Every row gives one point. The ring and each string are closed loops that go straight from each point to the next, and from the last back to the first. Before rounding, they use only three directions, however many columns there are. How many times does the string pass through the ring? Passing back the other way cancels.

Ring, 9 rows:
[[ 4.5  1.9 -2.6 -0.2]
 [ 3.0  3.6 -2.9  0.4]
 [ 0.5  4.0 -2.4  0.9]
 [-2.9  2.1 -0.8  0.8]
 [-4.5 -1.1  0.7  0.2]
 [-4.1 -3.6  1.2 -0.6]
 [-1.9 -5.3  1.1 -1.4]
 [ 1.4 -4.7  0.2 -1.7]
 [ 3.9 -2.2 -1.1 -1.3]]
String, 10 rows:
[[-5.4  1.1 -2.1  0.6]
 [-5.5  1.8 -0.2  1.1]
 [-4.2 -0.6 -3.0 -0.2]
 [-3.3 -1.6 -3.0 -0.6]
 [-6.1 -3.3 -0.3 -0.5]
 [-6.8 -4.5  3.3 -0.4]
 [-4.7 -3.2  3.9 -0.1]
 [-2.0 -1.2  2.3  0.1]
 [-1.6 -1.0 -0.9 -0.3]
 [-3.4 -0.7 -2.9 -0.3]]
Times through: 1
String (13 x 4):
[[ 0.8  0.8 -1.6 -0.1]
 [ 2.9  3.3 -0.8  0.6]
 [ 5.3  4.8 -2.6  0.6]
 [ 6.2  3.8 -3.8  0.1]
 [ 3.4  0.8 -4.6 -0.7]
 [ 0.9 -0.6 -2.5 -0.6]
 [ 1.9  0.2  0.2 -0.2]
 [ 5.0  1.7  0.6  0.1]
 [ 6.6  3.4 -1.9  0.1]
 [ 5.6  4.2 -1.7  0.5]
 [ 5.1  5.5 -3.7  0.8]
 [ 2.5  3.7 -4.9  0.3]
 [ 0.7  1.3 -4.2 -0.2]]
Times through: 2

Ring (9 x 8):
[[ 4.9  2.7  0.7  2.0  0.8  4.1  0.0 -2.2]
 [ 4.2  3.8  2.5  3.0  1.0  3.5 -0.5 -2.9]
 [ 1.7  2.6  4.5  3.7 -0.3  1.4 -0.9 -2.4]
 [ 0.2  0.9  4.1  3.2 -1.7 -0.2 -0.8 -1.5]
 [-0.8 -1.5  1.5  1.7 -3.6 -2.1 -0.1 -0.3]
 [-0.5 -2.8 -1.0  0.4 -4.3 -2.4  0.5  0.5]
 [ 1.2 -3.7 -3.1 -0.9 -3.9 -0.8  1.0  1.1]
 [ 3.5 -2.8 -3.1 -0.9 -2.0  2.1  0.9  0.8]
 [ 4.6 -1.2 -2.1 -0.2 -0.8  3.4  0.7 -0.1]]
String (22 x 8):
[[ 3.0  3.8  0.1  2.5 -0.8  0.8  0.2 -3.1]
 [ 3.1 -0.6  2.6  1.7 -0.1  3.5 -0.5 -0.4]
 [ 4.9  1.5  3.7  2.5  1.8  5.8 -0.8 -1.4]
 [ 5.6  3.1  3.1  2.8  2.2  5.9 -0.6 -2.3]
 [ 4.2  0.5  2.8  2.0  0.8  4.7 -0.6 -0.9]
 [ 3.0  2.6  0.0  2.0 -0.9  1.2  0.2 -2.4]
 [ 4.2  6.7  0.0  3.3  0.4  1.7  0.2 -4.7]
 [ 4.7  6.5  3.0  4.0  1.8  3.8 -0.6 -4.4]
 [ 4.0  1.6  6.2  3.5  2.0  5.6 -1.4 -1.5]
 [ 3.2  1.6  5.7  3.5  1.2  4.3 -1.3 -1.6]
 [ 2.6  3.6  7.1  4.7  1.4  3.6 -1.6 -2.7]
 [ 1.7  6.2  3.9  4.7 -0.2  0.1 -0.8 -4.5]
 [ 1.6  4.3  1.1  3.2 -1.4 -0.7 -0.1 -3.4]
 [ 2.0  0.5  1.0  1.8 -1.5  0.8  0.0 -1.2]
 [ 1.3 -1.4  6.0  2.8 -0.4  2.7 -1.3  0.1]
 [ 0.3  2.1  7.4  4.7 -0.3  1.0 -1.7 -2.1]
 [ 0.8  4.5  4.3  4.4 -0.9 -0.5 -0.9 -3.6]
 [ 1.7  4.1  0.3  2.9 -1.6 -0.9  0.1 -3.4]
 [ 2.1  0.0  1.6  1.8 -1.2  1.5 -0.2 -0.9]
 [ 2.5  0.4  5.8  3.2  0.6  3.8 -1.3 -0.9]
 [ 3.5  5.4  6.2  4.9  1.9  3.9 -1.4 -3.8]
 [ 3.4  5.8  1.7  3.6  0.3  1.6 -0.2 -4.2]]
Times through: 2

Ring (10 x 11):
[[ 4.1  0.0  1.4 -0.3 -0.3 -1.6 -0.2  1.7  0.4 -1.4  1.6]
 [ 5.0  2.5 -1.7 -1.0 -1.5 -1.7 -0.4  0.0 -1.5 -0.4  0.5]
 [ 4.5  4.3 -4.0 -2.0 -2.8 -1.3  0.2 -1.3 -3.3  0.7 -0.7]
 [ 2.2  4.8 -4.6 -3.2 -3.8 -0.6  1.7 -1.8 -4.5  1.7 -1.7]
 [-0.9  3.6 -3.2 -3.9 -4.1  0.5  3.3 -1.2 -4.3  2.1 -2.0]
 [-3.9  0.3 -0.4 -3.3 -3.4  2.0  4.3  0.5 -2.5  1.7 -1.6]
 [-5.1 -3.2  2.3 -1.9 -2.0  3.1  4.1  2.4  0.0  0.7 -0.7]
 [-4.5 -5.2  4.3 -0.6 -0.6  3.0  3.3  3.6  1.9 -0.5  0.4]
 [-1.4 -5.1  5.5  0.3  0.6  1.2  1.8  4.2  3.0 -1.7  1.8]
 [ 0.7 -3.7  4.9  0.2  0.7 -0.1  1.0  3.8  2.5 -1.9  2.1]]
String (26 x 11):
[[ 3.3  1.4  3.5 -2.2 -0.6 -3.7  1.3  2.0 -0.6 -1.2  2.2]
 [ 7.0  3.3  1.6 -1.6 -0.4 -5.0 -0.5  1.0 -1.1 -1.5  2.4]
 [ 8.1  2.9 -4.2  0.6 -1.1 -1.4 -2.6 -0.7 -1.1 -0.9  0.3]
 [ 8.0  6.6 -2.9 -2.6 -2.2 -4.8 -0.7 -1.4 -3.7 -0.1  0.7]
 [ 3.9  4.7 -1.2 -3.2 -2.6 -3.2  1.4 -0.5 -3.5  0.4  0.2]
 [ 1.0  1.7  0.0 -2.4 -2.2 -0.9  2.0  0.6 -1.9  0.3  0.0]
 [ 1.8  1.5 -3.4 -1.2 -2.5  1.1  0.7 -0.5 -2.0  0.7 -1.1]
 [ 2.0  2.2 -5.5 -1.0 -3.1  2.0  0.4 -1.4 -2.6  1.2 -2.0]
 [ 0.1  0.7 -0.4 -1.9 -2.2  0.4  2.0  0.7 -1.5  0.4 -0.4]
 [-0.6  4.2 -0.5 -4.9 -3.7 -1.8  4.0 -0.4 -4.4  1.6 -0.8]
 [-2.6  6.1 -1.0 -6.9 -5.1 -2.2  5.9 -1.3 -6.5  2.9 -1.6]
 [-3.8  3.1 -3.1 -4.7 -4.9  1.6  4.9 -1.2 -4.9  2.9 -2.7]
 [-3.0 -1.0 -4.2 -1.1 -3.4  5.0  2.4 -0.4 -1.7  1.8 -2.8]
 [-2.2 -1.5 -1.7 -1.0 -2.4  3.5  2.2  0.7 -0.8  0.9 -1.5]
 [-1.9  0.1  2.3 -3.0 -2.1 -0.3  3.6  1.6 -1.4  0.4  0.2]
 [-5.9 -1.7  5.0 -3.9 -2.2  0.6  5.9  2.8 -1.0  0.8  0.2]
 [-7.4 -4.8  5.8 -2.4 -1.4  2.7  5.5  3.9  0.9  0.3  0.2]
 [-6.0 -7.4  3.5  0.6 -0.5  5.5  3.1  3.9  3.0 -0.4 -0.3]
 [-3.1 -6.0  1.7  1.2 -0.4  4.8  1.5  3.1  2.6 -0.6 -0.2]
 [-1.1 -1.6  2.3 -1.4 -1.2  0.6  2.4  2.2  0.1 -0.3  0.5]
 [-2.3 -3.5  6.5 -1.5 -0.1 -0.3  3.2  4.1  1.6 -1.2  1.9]
 [-1.9 -4.5  9.0 -1.2  0.9 -1.4  3.1  5.3  2.8 -2.1  3.1]
 [ 0.1 -6.3  6.5  1.5  1.7  0.8  0.5  5.0  4.4 -2.7  2.7]
 [ 1.9 -5.2  3.1  2.2  1.2  1.7 -0.8  3.6  3.8 -2.3  1.8]
 [ 1.4 -2.3  0.0  0.7 -0.6  1.8  0.1  1.7  1.1 -0.8  0.2]
 [ 1.1  0.5  3.5 -2.4 -1.0 -2.4  2.2  2.1 -0.6 -0.7  1.6]]
Times through: 3

Ring, 9 rows:
[[ 3.7 -1.9  0.9 -1.1 -3.3 -6.5  5.3 -2.4 -4.0 -0.8 -4.1 -3.2  1.9  1.0]
 [ 2.5  0.0  0.8  0.2 -1.5 -4.0  4.0 -1.9 -4.0 -1.0 -2.0 -3.3  1.6  1.8]
 [ 0.5  2.1  0.7  2.3 -0.1 -0.1  0.2  0.1 -0.8 -0.8  2.0 -2.3  0.9  2.9]
 [-0.8  2.8  0.7  3.5  0.1  2.1 -2.5  1.5  2.1 -0.7  4.6 -1.1  0.4  3.3]
 [-1.9  2.4  0.8  4.0 -0.1  3.6 -5.3  2.6  5.5 -0.6  6.6  0.4 -0.6  3.5]
 [-1.8  0.9  0.8  3.1 -0.4  2.7 -5.4  2.1  6.1 -0.7  6.0  0.9 -1.2  3.2]
 [-0.5 -1.5  0.9  1.2 -1.5 -0.6 -3.0  0.5  4.5 -0.9  2.9  0.5 -1.2  2.2]
 [ 1.6 -3.1  1.0 -0.5 -3.3 -4.2  0.5 -0.8  1.8 -0.8 -0.7 -0.5 -0.1  1.3]
 [ 3.4 -3.3  1.0 -1.4 -4.4 -6.8  3.9 -1.9 -1.5 -0.7 -3.7 -1.9  1.4  0.7]]
String (20 x 14):
[[ 2.0  0.0  0.9  0.9 -2.5 -3.0  1.9 -0.5 -1.0 -0.6 -0.5 -2.2  1.5  1.9]
 [ 2.2  1.1  0.9  1.8 -3.3 -2.5  1.8  0.5 -0.6 -0.2 -0.1 -2.3  2.5  2.0]
 [ 0.9  0.2  0.8  1.4 -1.4 -1.5  0.1 -0.1  0.4 -0.8  1.2 -1.5  0.6  2.3]
 [-0.4  1.6  0.6  1.9  1.6  0.5 -0.3 -0.8 -1.0 -1.4  2.5 -2.1 -0.4  3.0]
 [-1.9  4.5  0.6  4.5  2.0  4.4 -3.7  1.9  2.0 -0.9  6.5 -1.3 -0.1  4.1]
 [-1.1  3.5  0.9  4.8 -1.7  3.5 -4.8  3.7  5.5  0.0  6.4  0.0  1.0  3.5]
 [-1.0  2.4  0.9  4.1 -1.8  2.8 -4.7  3.2  5.7 -0.1  5.9  0.3  0.6  3.3]
 [-2.9  3.5  1.0  5.9 -1.4  6.1 -8.9  5.3 10.0  0.1  9.7  2.0 -0.3  4.0]
 [-3.1  1.5  0.7  3.7  1.2  4.5 -7.1  2.4  7.0 -1.0  7.8  1.3 -2.2  3.7]
 [-1.4 -0.2  0.7  1.6  1.1  1.0 -3.1 -0.1  2.8 -1.4  3.9 -0.2 -1.9  2.9]
 [-1.8 -1.1  0.7  1.7  0.2  1.3 -4.9  0.7  5.6 -1.2  4.8  1.0 -2.4  2.8]
 [-0.4 -2.3  1.0  1.2 -2.9 -0.8 -4.1  1.3  6.7 -0.6  3.3  1.5 -1.2  2.0]
 [ 1.2 -1.9  1.0  0.8 -4.0 -2.7 -1.2  0.7  3.8 -0.4  0.9  0.1  0.4  1.6]
 [ 0.8 -1.2  0.8  0.4 -1.2 -2.3  0.2 -0.9  0.5 -1.1  0.5 -1.2 -0.3  2.0]
 [ 1.4 -2.1  0.8 -0.4 -1.7 -3.7  1.3 -1.6 -0.3 -1.1 -0.8 -1.4 -0.2  1.6]
 [ 1.3 -0.8  0.9  0.8 -2.3 -2.5  0.5 -0.3  0.7 -0.7  0.3 -1.3  0.6  1.9]
 [ 4.5 -3.1  1.2 -1.1 -6.4 -7.6  4.6 -1.1 -1.2 -0.1 -4.5 -2.1  2.8  0.4]
 [ 5.3 -3.7  1.0 -2.6 -4.9 -9.6  7.8 -3.5 -5.6 -0.8 -7.1 -3.7  2.6  0.1]
 [ 3.2 -2.1  0.7 -1.6 -1.3 -6.4  5.8 -3.7 -5.7 -1.4 -4.3 -3.7  0.9  1.2]
 [ 1.8 -0.7  0.7  0.0 -1.0 -3.5  2.6 -1.8 -2.5 -1.1 -1.2 -2.5  0.6  1.9]]
Times through: 0

Ring:
[[-0.4  0.4 -2.2  0.1  0.3 -0.3 -1.6  2.2  2.0 -1.0  1.7  4.3 -0.8 -0.3]
 [-1.6 -0.1 -1.2 -5.2  0.6  0.1  1.8  4.4  3.5 -3.1  2.0  6.3  2.0 -1.8]
 [-1.3 -0.4 -0.5 -7.2  0.5  0.1  3.1  4.4  3.5 -3.2  1.4  6.3  3.3 -2.7]
 [-0.2 -0.5  0.3 -6.0 -0.3  0.0  3.0  2.7  1.8 -2.5 -0.1  4.4  3.8 -3.1]
 [ 0.8 -0.2  0.4 -1.5 -1.5 -0.1  0.9  0.2 -0.8 -1.6 -1.5  1.8  2.6 -2.4]
 [ 2.1  0.3  0.0  4.7 -2.5 -0.4 -2.4 -2.7 -3.4  0.1 -2.6 -1.0  0.2 -1.0]
 [ 3.5  0.6 -1.0  8.7 -2.5 -0.8 -5.1 -4.6 -4.4  2.3 -2.7 -2.7 -2.2  0.1]
 [ 4.1  0.6 -1.7  9.5 -1.9 -1.1 -6.2 -4.9 -3.8  3.7 -2.2 -2.8 -3.3  0.6]
 [ 3.6  0.6 -2.5  7.8 -0.9 -1.2 -5.9 -3.4 -1.8  3.8 -0.8 -1.2 -3.7  0.8]
 [ 1.7  0.5 -2.7  4.4 -0.1 -0.8 -4.2 -0.6  0.2  1.7  0.7  1.5 -2.8  0.5]]
String, 26 rows:
[[-2.2 -0.5  0.7 -8.2 -0.4  0.6  4.6  4.7  2.5 -5.2  0.6  6.3  5.1 -3.4]
 [-0.1 -0.1 -0.2 -2.3 -0.9  0.0  1.0  1.5  0.5 -2.2 -0.3  3.3  2.2 -2.0]
 [ 1.5 -0.3 -0.5 -2.0 -0.4 -0.5  0.3  0.4  0.6  0.1 -0.6  2.3  1.7 -2.1]
 [ 1.6 -0.5  0.5 -3.3 -0.9 -0.4  1.6  0.2  0.0 -0.6 -1.5  1.9  3.2 -2.9]
 [ 0.6  0.0  1.2  0.8 -2.8  0.1  0.5 -1.0 -3.0 -2.6 -2.7  0.5  2.8 -2.3]
 [ 1.1  0.3  1.2  4.8 -3.8  0.1 -1.4 -2.8 -5.0 -2.1 -3.6 -1.4  1.6 -1.5]
 [ 3.1  0.0 -0.1  3.5 -2.0 -0.7 -2.1 -3.1 -2.8  1.5 -2.6 -1.2  0.4 -1.4]
 [ 3.6  0.4 -0.1  7.9 -3.1 -0.8 -4.2 -5.0 -5.1  1.9 -3.7 -3.3 -1.0 -0.6]
 [ 2.2  1.1 -0.4 12.6 -4.3 -0.3 -6.2 -5.4 -7.0  0.1 -3.7 -3.8 -2.6  0.9]
 [ 2.3  0.6 -1.0  7.5 -2.3 -0.6 -4.5 -3.2 -3.6  0.9 -2.0 -1.4 -1.8  0.1]
 [ 3.2  0.1 -1.3  3.7 -0.9 -1.0 -3.2 -2.4 -1.3  2.5 -1.3 -0.3 -1.1 -0.7]
 [ 3.2  0.1 -1.5  3.7 -0.7 -1.0 -3.3 -2.3 -1.1  2.7 -1.1 -0.2 -1.3 -0.6]
 [ 2.3  0.7 -1.7  7.3 -1.7 -0.7 -4.9 -2.7 -2.6  1.6 -1.2 -0.8 -2.6  0.5]
 [ 3.3  1.1 -2.7 12.2 -1.9 -1.0 -7.9 -4.6 -3.8  3.3 -1.3 -2.4 -5.2  1.9]
 [ 4.4  0.6 -3.1  8.2 -0.3 -1.5 -6.7 -3.8 -1.3  5.3 -0.5 -1.4 -4.6  1.1]
 [ 3.1  0.1 -2.2  2.9  0.1 -1.1 -3.4 -1.4  0.3  3.1 -0.1  0.8 -1.8 -0.3]
 [ 1.7  0.2 -1.7  2.1 -0.4 -0.7 -2.4 -0.4  0.1  1.0  0.0  1.6 -0.9 -0.5]
 [ 1.8  0.1 -1.7  0.9  0.0 -0.7 -1.9 -0.1  0.8  1.3  0.2  2.0 -0.6 -0.8]
 [ 0.8  0.2 -2.7 -0.4  1.1 -0.7 -1.9  1.8  2.9  1.0  2.0  4.1 -1.3 -0.3]
 [-2.5  0.7 -2.5 -0.3  0.3  0.3 -1.2  4.2  2.7 -3.4  2.9  6.1 -0.9  0.2]
 [-2.3  0.5 -1.7 -0.8 -0.3  0.3 -0.4  3.7  1.9 -3.8  2.0  5.5  0.1 -0.4]
 [-1.0  0.3 -1.2 -0.7 -0.5  0.1 -0.4  2.4  1.1 -2.6  1.0  4.2  0.5 -0.9]
 [-3.6  0.0 -1.0 -6.6  0.4  0.7  2.9  6.3  4.0 -5.7  2.8  8.1  2.7 -1.8]
 [-3.2 -0.1 -0.5 -6.8  0.1  0.6  3.3  5.8  3.5 -5.6  2.1  7.5  3.3 -2.2]
 [-0.5 -0.1 -0.7 -3.0 -0.3  0.0  1.0  2.5  1.6 -2.3  0.6  4.3  1.9 -1.8]
 [-1.6 -0.1 -0.2 -4.2 -0.6  0.3  2.1  3.4  1.6 -3.9  0.6  5.1  2.8 -2.2]]
Times through: 1
